Each row of a before or after table is a point. One or more steps were done to the points. Then noise was added and the rows were shuffled. The steps act on columns, c1 being the first. Write out the steps. A step turns or swaps two columns, mirrors them in a line or flattens them onto one, adds a multiple of one to another, or multiplies or shifts one. Angles are multiples of 10 degrees, from the lower column toward the higher: turns from -170 to 170, lines from 10 to 170 but not 90. Use the fewest steps. Two steps may share a column if one is a turn and the other turns, adds or multiplies; they go together, in the order done. Otherwise the lowest column goes first.
(in the rows, 128 means zero)

Before (8 x 3):
[[ 67 110 137]
 [ 33 168 130]
 [162  96 168]
 [155 116  59]
 [ 42 111 121]
 [ 94 170  97]
 [153  52 167]
 [118 100 134]]
After (8 x 3):
[[128 146 123]
 [125 183 174]
 [125 133  75]
 [124 134 111]
 [128 118 176]
 [125 160  48]
 [127  97 149]
 [129 144 105]]
Steps: multiply c1 by 0; turn c2 and c3 by 140 degrees

Before (12 x 4):
[[ 94  71 100  73]
 [ 90  84 207 128]
 [128  68 113 144]
 [190 123  96 155]
 [147 185 118  74]
 [108 182 131 136]
 [104 161 107  83]
 [127  86 110 183]
 [160  79 127 184]
 [131 165  85  61]
 [ 80  51 142 168]
 [167  57 166  82]]
After (12 x 4):
[[173 172 103 133]
 [141 210 120 132]
 [ 63 133  97 136]
 [122  78 111 157]
 [115 111 162 218]
 [146  35 145 136]
 [ 69  73 126 134]
 [162  83 209 139]
 [106  63 109 118]
 [140 161 134  79]
 [185 104 101 187]
 [163 193  86 151]]
Steps: turn c1 and c4 by 150 degrees; turn c2 and c4 by -40 degrees

Before (10 x 6):
[[245  99 179 203 160 183]
 [200 155 155 103 161 133]
 [ 97 165 118  80  86 168]
 [149 132 101 143 117 152]
 [166 164 211 184 134 115]
 [106 103 153  70  76  73]
 [109 171 125 111  84 137]
 [153 178 148 158 163  56]
 [115  98 140 210 132 166]
 [130  58 155 173 177 185]]
After (10 x 6):
[[187 132 165 183  75 139]
 [130 164 101 141  84 109]
 [ 76  43 151 118 178 102]
 [ 87 147 109 167 161 188]
 [ 99 134 125 100 119 134]
 [ 20  44  91 119 161 202]
 [ 99  53 110  84 129  98]
 [174 131  63 125 161 182]
 [120  73  36 156 133 167]
 [108 180 126 151  87  83]]
Steps: turn c1 and c6 by 120 degrees; turn c3 and c4 by 130 degrees; turn c2 and c3 by -50 degrees

Before (10 x 8):
[[238 127 110 158 181  97 141 161]
 [150  69 155 156 150 146 114 193]
 [176 123 141 139 157 138 169 180]
 [ 88  90 118  50  70 163 100 165]
 [ 77 143 143 157 111  44  92 123]
 [172 102 213 122 183 107 137 155]
 [127 107 164 107 144 171  69 140]
 [155 154 143 192  44  51 120 103]
 [166 181 142 194 148 111 157 142]
 [ 65  31 129  63 119 195 110 113]]
After (10 x 8):
[[ 72 196 140  63 162  30 160 122]
 [ 74  45 130 128 148 148  86 115]
 [247  95  99 152  95 127 116 145]
 [ 97  51 152 169  46 159  87 111]
 [194 109  84 129 146 101 146  50]
 [159 137  60 140 128  71 103 110]
 [171 111 113 190 116 181 106 118]
 [ 60 164  97  47 106  87 161 136]
 [181 145  71 159 119 124 148 123]
 [136 172 107  69 142 105  96  95]]
Steps: turn c1 and c5 by -40 degrees; swap c2 and c6; mirror c3 and c8 in the line at 130 degrees; turn c4 and c7 by -40 degrees
